Every row gives one point. Two turns around zero, p and q, are shown by what they do to some points. Write where each new point lands after one turn and then the other. Backwards means that the second turn is done in reverse. Each puzzle has new turns, and all numbers are rounded.
In the rows, zero is written as 128.

Turn p:
[110 118] -> [109 121]
[92 89] -> [86 95]
[131 105] -> [127 105]
[136 189] -> [145 187]
[172 139] -> [173 132]
Turn q:
[ 74 152] -> [ 89 172]
[167 128] -> [163 112]
[143 104] -> [132 100]
Where do these land?
q, then p backwards: [134  46] -> [111  47]
p, then q: [101 162] -> [124 171]
p, then q: [138 137] -> [141 130]
q, then p backwards: [132 145] -> [136 143]
q, then p: [135 149] -> [145 142]

Turn p:
[ 81 106] -> [ 77 117]
[155 149] -> [159 143]
[164 163] -> [171 154]
[113  94] -> [106  98]
Turn q:
[140 119] -> [141 121]
[135 137] -> [133 138]
[ 80 158] -> [ 75 148]
[115 157] -> [110 154]
[168  68] -> [179  77]
Where do these land?
q, then p: [115 144] -> [116 144]
q, then p backwards: [ 95 140] -> [ 93 126]
p, then q: [168 112] -> [167 111]
q, then p: [165  78] -> [163  77]
p, then q backwards: [ 97 166] -> [115 175]

Turn p:
[ 81 161 124] -> [ 84 158 105]
[148  53 123] -> [154  55 131]
[147 163 117] -> [147 165 126]
[137 134 148] -> [127 134 150]
Turn q:
[145  78  94] -> [145  68 121]
[100 150 184] -> [ 83 170 152]
[101 184 135] -> [118 186 107]
[164 154 106] -> [176 141 126]
[130 124 135] -> [125 126 136]
[128  78 114] -> [121  77 127]
Where do these land?
q, then p backwards: [115 118 174] -> [108 138 171]
q, then p: [175 162 113] -> [173 153 158]
q, then p backwards: [ 92  74 108] -> [ 83  78 121]
q, then p: [131 158 118] -> [146 154 123]

Turn p:
[ 81  59 144  96] -> [149  64 115  69]
[ 94 138 154 130] -> [ 96 105 143 117]
[146 126 131 171] -> [138 120 139 172]
[132 152  90 112] -> [118 163  97 127]
[186 164 121 131] -> [140 187 146 156]
Turn q:
[155 126 174 135] -> [133 136 169 161]
[117  73  80 143] -> [136  69 119  83]
[105  87 139 174] -> [108  67 136 144]
[129 152  87  83] -> [140 167 100  85]
[121 114 139  87] -> [107 147 150 101]
[166 163 132 109] -> [159 172 133 137]
[103 179 145 165] -> [113 136  90 184]
Where do these land?
q, then p: [145 171  77 143] -> [154 179  95 154]
p, then q: [114  58 135  65] -> [154 166 177  60]
q, then p: [151 159 135 134] -> [124 147 137 162]
q, then p backwards: [138 128 134 165] -> [131 109 127 162]
q, then p: [ 93 124 159 134] -> [103  89 118 130]

Turn p:
[154 189 100 163 130 168] -> [136 188  77 154 112 157]
[105 111 165 114 141 122] -> [118 124 173 111 139 124]
[127 145 142  74  79 114] -> [179 124 135  87 107  94]
[124 160 155 108  89 138] -> [161 159 140 108 103 105]
[ 79 109  61 149 134  87] -> [ 77  98  74 116 168  94]
[155 101 153 125 169  98] -> [138  96 163 149 164 153]
[167 130 165 144 103 147] -> [155 143 153 166  94 129]
[114  79  83 146 178 151] -> [ 61  92 108 133 134 169]
Turn q:
[148 149 138 144 157 191] -> [159 157 124 133 141 192]
[137  96 116 102 166 131] -> [124 129 113 136 183 121]
[117 116 150 118  40 118] -> [132  75 136  72  80 107]
[168 134 180 110 124 108] -> [167 132 178 108 141 106]
[ 96 162  35 157 134 102] -> [ 93 138  70 201  82 112]
[136 114 146 154 111 100] -> [118 104 166 133 116 120]
[ 94 124 131 111 165 146] -> [102 162 110 114 155 139]
Where do these land?
q, then p backwards: [ 73 127 169 118 138 108] -> [ 61 132 144 128 133 150]
q, then p: [101 152 148 155 125  85] -> [137 157 150 120 131  75]
p, then q: [159 141  88 143 128 174] -> [137 104  84 139  91 159]
p, then q backwards: [125 125  60 152 132 137] -> [ 92 114  70 121 126 148]
p, then q backwards: [ 68 138 190 164 107 140] -> [ 96 155 173 129 162  61]
p, then q: [147  99 114  71  87  83] -> [142  68 141 134 181  89]
p, then q: [126 167 118 130 132 180] -> [157 144  91 118  87 138]
p, then q: [184 110 105  94 144 121] -> [148  82 116 134 166 164]
q, then p: [168  93 159 124 159 124] -> [124 130 172 143 155 171]

Turn p:
[144 123  93 132 103 177 165  89] -> [176 133 129 111  85 172 120  97]
[106 132 147 130  79 140 158  85] -> [138 142 189 112 104 142 129  95]
[173 160 134 138 160 154 117 110] -> [165 157  98 152 152 129  99 113]
[153  95 152 119 148  96 114 160] -> [124 111 116 147 168 117 167 158]
[157 149 110 145 126 134 169 111] -> [150 151 117 156  96 145 132 103]
[122 117 128 103 129 103  68 170] -> [112  98 112 108 155  77 132 169]
[120 114 113 116 156  78  88 131] -> [ 95  91  98 127 156  94 141 119]
[125 153 120 167 102 151 149 127] -> [140 140 148 149  87 141  98 128]
[109 117 141 156 143 152 138 126] -> [118 127 141 137 135 166 106 134]
[ 71 120 141  75 134  96 115 171] -> [ 63 130 131  81 142 100 156 163]
Turn q:
[114 127 141 137 106 159 141 184] -> [113 111 191 126 120 146 135 144]
[104 112 128 130 150 145 133 109] -> [ 95 115 111 135 143 133 118 123]
[114 130 125 153 103 104 128  99] -> [143 105 104 154 104 115 137 123]
[178 126  75 136 136 149 143 215] -> [144 156 174  84 121 165 112 211]
[115 150 115 105 116 151 143 106] -> [110 140 115 130 114 159 150 107]
[113 146 145 125 155 156  76 102] -> [116 143 123 148 140 135  80  79]
[131 145 149 140 134 110 150 120] -> [128 140 127 154 134 107 149 134]
[111 129 131 112 142  31 100 109] -> [143 136  87 110 100  39 122 109]
[172  88 142 113 110 146 138 109] -> [159 107 120 109 175 151 150 123]
Where do these land?
q, then p: [127 102 142 119 130  57 142 116] -> [105 112 104 144 109 110 189 110]
p, then q: [ 94 158 117  95 139 144 145 124] -> [113 150 124 119  92 140 138  88]
p, then q: [166 124 112 149 104 151 145 118] -> [176 124 134 137 145 156 135 138]
q, then p backwards: [163 133 107  92 129 148 118 177] -> [103 125 154  96 108 182 143 122]
p, then q: [102  95 105 159 145 171 133 136] -> [120 102 154 106 139 174  95 114]
q, then p backwards: [122 105 130 154  88  64 127 114] -> [171 119  84 126  90 102  98 142]
p, then q: [123 169 125 157 144 136 129 108] -> [146 128 115 156 108 131  96 105]
p, then q: [140 145 119  63 140 121  85 112] -> [125 171  78  86 119 102 138 128]
q, then p: [117 120 196 163 134 159 129 147] -> [100 118 152 169 185 157 115 130]

Turn p:
[184  96 159  85  96 127  85 109 138] -> [153  77 168 110 150 148  68 136 153]
[118 115 117 108 178 168 160 111 118] -> [ 62 127 104 132 142 147 124 117 102]
[173 146 114 156 103  92 180 159 108] -> [170 143 127 125 158 156 189 172 125]
[134 117  83 135 120 184 116 139 163] -> [135 132  67 164 132 140  87 125 136]
[ 98 175 143 121 105 151 157 135 143] -> [116 157 134 156  80 159 144 129 145]
[ 97 135 104  95 126 143  94 162 172] -> [124 166  99 121 102 116  77 126 165]
[151 165 184 150 129  85 106 136  98] -> [173 141 195 103 126 129 153 107 106]
[ 74  91 179 168 138 114 180 136 128] -> [ 90 140 164 166 109  82 158 173  85]
[111  76  74 145 178 110 119  67 148] -> [ 84  92  87 138 179  61 132  97 139]
[141 164 122 117 107 105  83 126  64] -> [174 105 133  65 102 143 147  98 124]
Turn q:
[103 192  81 101 170 137  90 152 108] -> [128 139 142  31 123 156 124  94 113]
[141  71 136  93 130 149 155 122 150] -> [158  93 141 164 143 122 172 136 151]
[165 137 217 184 111 103 108 127 122] -> [115 189 134 167 131  91  74 192 136]
[124  88  96 134  98 113 134 147 120] -> [134  85  89 141 120 145 127 142 118]
[118 112 121 130  98 119 162  80 122] -> [117 112 128 181 104 124 134 101 110]
[131 101 115 110 185 133 147 123 107] -> [174 125 139 121 151 124 164 118  94]
[143 102 138 122  95 118 200 138 131] -> [124 112  98 172  97  99 175 146 131]
[ 54 171 109  90 173 135  91 156 137] -> [ 93 106 168  36 155 139 135 106 113]
[165 106 135  82 137  87 137 109 154] -> [174  97 144 140 114  76 125 120 148]
[152 134 158 158  64 153 110 118 101] -> [109 160 127 171  94 167  98 162 147]
[144 116 161 193 123 122 103 108 132] -> [121 164 117 169 159 125  79 146 126]
[ 95 206  68 139 152 166  97 156 152] -> [ 90 152 110  41 146 168 127  74 148]
Where do these land?
p, then q: [161 126  75 122 142 136 176 145 101] -> [145 126 109  92 138 155 190 101 115]
p, then q: [173 128 150 111  83 129 107 117 139] -> [156 138 139 147 162 134 122 157 174]
p, then q: [ 56 149 142 206 130 117 170 145 115] -> [ 83 156  70 148  60 101 135 136  81]
p, then q backwards: [137 120 143 126 126 156 116 130 179] -> [144 119 145 154 108 124  99  93 139]
p, then q: [106 146 135 105 125 136 126 107 165] -> [ 88 123 133 142 147 124 106 114 147]
p, then q: [123 130 104 115 108 103 120 189  53] -> [165 101 128  97  55 141 171 143 151]
q, then p backwards: [109 139 157 145 173  51 100 141 143] -> [123  54 137 128 170 102  83 153 127]
p, then q: [145 121 154 102 195 130 190  85 168] -> [ 70 148 166 113 199 117 151 117  81]
p, then q: [141  94 143 104 130 117 138 103 141] -> [123 110 143 122 170 116 129 151 121]
q, then p: [154 195 154 166 121 178  77 130 104] -> [141 176 133 139  71 175 100  69 153]
q, then p: [105  91 104 106 166 145 102 142 112] -> [ 94 115 132 113 158 158 100 137  88]
q, then p backwards: [124  97  75 128  38 137 115 102 118] -> [127 141 120 108  77 215 131  82 129]

Turn p:
[110 133 114 144 148 143 132 129 116] -> [ 99 118 133 127 122 133 133 126 105]
[113 136 147 129 127 148 146 136 146] -> [116 128 142 102 110 137 123 138 143]
[120 138 168  95 120  98 106  80 117] -> [142 197 116 142 133 140 103 106 140]
[151 169 165 117 130 122 102 125 126] -> [153 166 149 152 122 153 121 153 131]
[129 113  96 171 116 129 156 138 119] -> [116  82 101 121 124 134 160 121 123]
[143  95 107 141 120 149 157 144 118] -> [136  76 115 114 113 117 130 117 121]
[142 116 107 151 132 151 120 126 157] -> [123  93 157 133 139 129 142 114 140]
[146 151 143  88 149 124 111 112 125] -> [147 160 147 140 144 137  93 136 115]
[130 142 158 102 149  85 120 120 140] -> [150 182 134 115 152 130 127 136 122]
[111 129  98 119 102 120 134 137 128] -> [110 115 100 131 141 112 123 140 143]
[114  86 105 152 116 138 124 161 116] -> [115  92 116 130 108  86 154 120 125]
Turn q:
[116 143  90 130 156 127 145 144 114] -> [143 132 146 150 150  96 112 145 111]
[118 137 123 152 112 113 130 144  94] -> [151  94 138 142 121 114 147 127 118]
[118 144 133 154 114 134 135 120 144] -> [140 133 141 150 113 152 131 122 133]
[145 125  85 148 121 133 130 134 136] -> [149 151 136 144 148 113 140 102 125]
[140 140 138 106 122 144 115 149 129] -> [146 124 108 106 130 130 107 126 137]
[118  88 144  44 122 136 139  77 164] -> [ 58 166 102  79 123 162 101 125  86]
[117 101 134 139 122 134 126 140 158] -> [116 133 102 151 140 149 134 118 135]
[134 120 148 148 138 138 139 113 103] -> [113 104 158 124 133 134 135 127 144]
[157 141 150 112 136  88 138 129 125] -> [135 133 127  93 123 127 154 167 131]
[118 140 135 146 137 133  82 130 112] -> [130 110 122 140  99 102 119 119 159]
Where do these land?
p, then q: [117 128  99 137 136 143 141 139 144] -> [ 98 115 111 137 139 129 123 138 116]
p, then q: [140 146 108 112 142 134 144 121 117] -> [119 111 122 128 135 101 114 116 144]
q, then p backwards: [179 121 133 117  31 114 136 139 109] -> [165  81 151 182 157  95 189 113 128]
p, then q: [111  86 132 112 127 142 106 123 133] -> [113 141 127 124  88 131 157 140 122]
p, then q backwards: [126 148 129 139 144  54 144 124 101] -> [144 105 109 100 105  91 150 156 174]
p, then q: [111 134 128 114 138 111 139 108 151] -> [121 143 129 125 117 119  95 148 131]
p, then q: [142  97 140 126 141 146  97 131 153] -> [111 128 131 107 108 155 158 148 146]
p, then q backwards: [110 150 136 122 142 125 136 124 123] -> [126 126 132 107 134 126 141 112 146]
p, then q: [113 112 122 113 133 139 139 167 150] -> [119 123  89 116 128 126 141 154 110]
q, then p: [128 133 142 143 141 148 144 116 122] -> [129 140 154 120 109 123 132 122 139]
p, then q: [121 142 131 147 126 130 134 109 113] -> [131 124 143 140 128 134 110 107 121]
p, then q: [137 139 137 155 134 149  75 136 120] -> [140  97 147 147 122 168 154 129 145]

Turn p:
[184 175 110 104 126 159  86 125 120 126 114] -> [108 138  71 161  97  98 126 112 123  94  96]
[127  89 107 134 114  72 166 152 143  87 135] -> [155 114 151 107 135 120 152 182 172 128 171]
[108  78  99 149 129  89 133 219 149 129 161] -> [143 131 149  63 173 146 197 157 155  91 151]
[188 162  90 151 131 148 114 104 134 111  92] -> [113 133 119 164  98  68 109 150 119  90  96]
[ 98 170 122  83 142 166 158  95 121 149 122] -> [172 157 104 153 118 154  81 108  94 143 117]
[128  60 155 151 102 113 171 198 122 124 114] -> [128 103 147  45 131 142 168 181 145 159 122]
[190 157 134 120 169 130 118  85 125 161 131] -> [ 97 129 113 206 111 135 134 137  91 119 107]
[104 199 178 127 127 135 122 102 140 135 131] -> [ 93 164 107 153 151 146  69 104 131 154 124]
[139  53 129 139 104 134 135 160 173 100 162] -> [123 110 133  70 139  97 178 152 113 136 186]
[ 95 137 151  82 141 117  98  94 106 125 102] -> [150 116 117 165 131 135 117  76 151 168 114]
[ 62 147 133 123 119 128 110  76 133 181 101] -> [149 100 141 148 173 149  68  77 109 139 108]
[172  85 103 160  82 112 139 164  97 107 180] -> [101 100 141  79  79 136 164 162 147  82 170]
[ 68 152 151 140 177 160 116  91 103 127 119] -> [135 170 170 149 130 139  99  67 114 161 104]
Turn q:
[ 86 129 124 112 133 106  98 132 133 157 148] -> [130  91 138 107 139  84 118 111 110 134 130]
[107 122  81 177 184 150 126 115 127 204 109] -> [182 113 137 151  96  90 102 138  89  48 130]
[110 186 120 112 138 150  94 189  56 168 179] -> [171  89 139 102 174  58 162 204 151 134 134]
[149  58 133 141 112 109 142 150 132 144  99] -> [132 168 161  87  90 158 106 119 111 125 145]
[ 97 148 139 135  81 151 101 121  99  66 147] -> [112 111 112 121 166 137 194 103 174 134 153]
[135 147 121 134 131 150 166 131 126 120 154] -> [136 121 105 134 114 135 138 150 156 123  98]
[158 162  74 108 126 150 104 131 143  87 192] -> [144 149 109 143 182  97 134 114 189 136  72]
[ 93 140 152 156 134  93 167 119 133  81 115] -> [128  96  88 146  93 163 129 104 140 159 159]
[149  92  75 123  99 153 120 103  57  91 106] -> [173 165 177 138 149 168 197 104 137 115 122]
[127 134 135 137 138  70 150  95 185 189  62] -> [ 97 139 129 169  58 105  82 112  52 136 142]
[125  98 166 118 107 138 169 119 200 171 119] -> [ 56 128 127 104  72 137  90 129 107 108 101]
[176 142 166 128 166 107 117 105 110 122 156] -> [142 143  80 129 170 146 116 155  93 152 119]
[136 115 184  76 135 120 153 119 164  50 107] -> [ 68 116 125 145 146 207  99 113 146 180 124]
[144 117 121 135 110 146  84 163 127 144  99] -> [120 163 165 117 143 106 123 138 136 106 163]
Where do these land?
p, then q backwards: [128 130 112 109 160  88  95 143 182 145  72] -> [139 184  96 103 151 155  89 105 104 112 171]
q, then p: [128 161 164 153 150 179 134 168  91  94 127] -> [134 178 121  86 147 110 180 153 100 107 154]
p, then q: [168 147  88 138  77 118 100  83 148 163  91] -> [173 149 148 105 147 155 112  59 134 131 180]
q, then p backwards: [ 74  76  87 196  88 132 172 121 105 103 118] -> [113  93  82  89 121 135 102 148  41 103 176]
q, then p: [162 172 159 142 115 115 172 145 155 162 143] -> [154 115 109  87 160 140 116 128 165  73 109]
p, then q: [121 111 148 112 175 178 166  90  76 134 125] -> [103 159 130 118 115 116 200 175  94 105 144]
p, then q backwards: [ 92 134 157 160  87 150 170  84 168 115 148] -> [135 106 171 115 157  81  88 176 152 146  99]
q, then p backwards: [153 151 114  99 142  98 100 104 100  97 135] -> [100 122 152  99 173 120 124 120 165 142 107]
q, then p: [162  87 141  94 117 100  93 156 178 113 140] -> [130 137 101 177 167 143 116  62 125 137 107]
q, then p: [146 148  80  90 150 175 133 161  92 138 151] -> [102 144 116 124 158 102 166 184 142 163  89]
q, then p: [ 71 114 184  91 153 110 115 167  78 123 141] -> [143 106 114 112 122 169 212 111  82 157 140]
p, then q backwards: [132 106 104 152 123  93  86 114 163 150 145] -> [ 86 143 134 119 135 168  77 112 119 129 114]
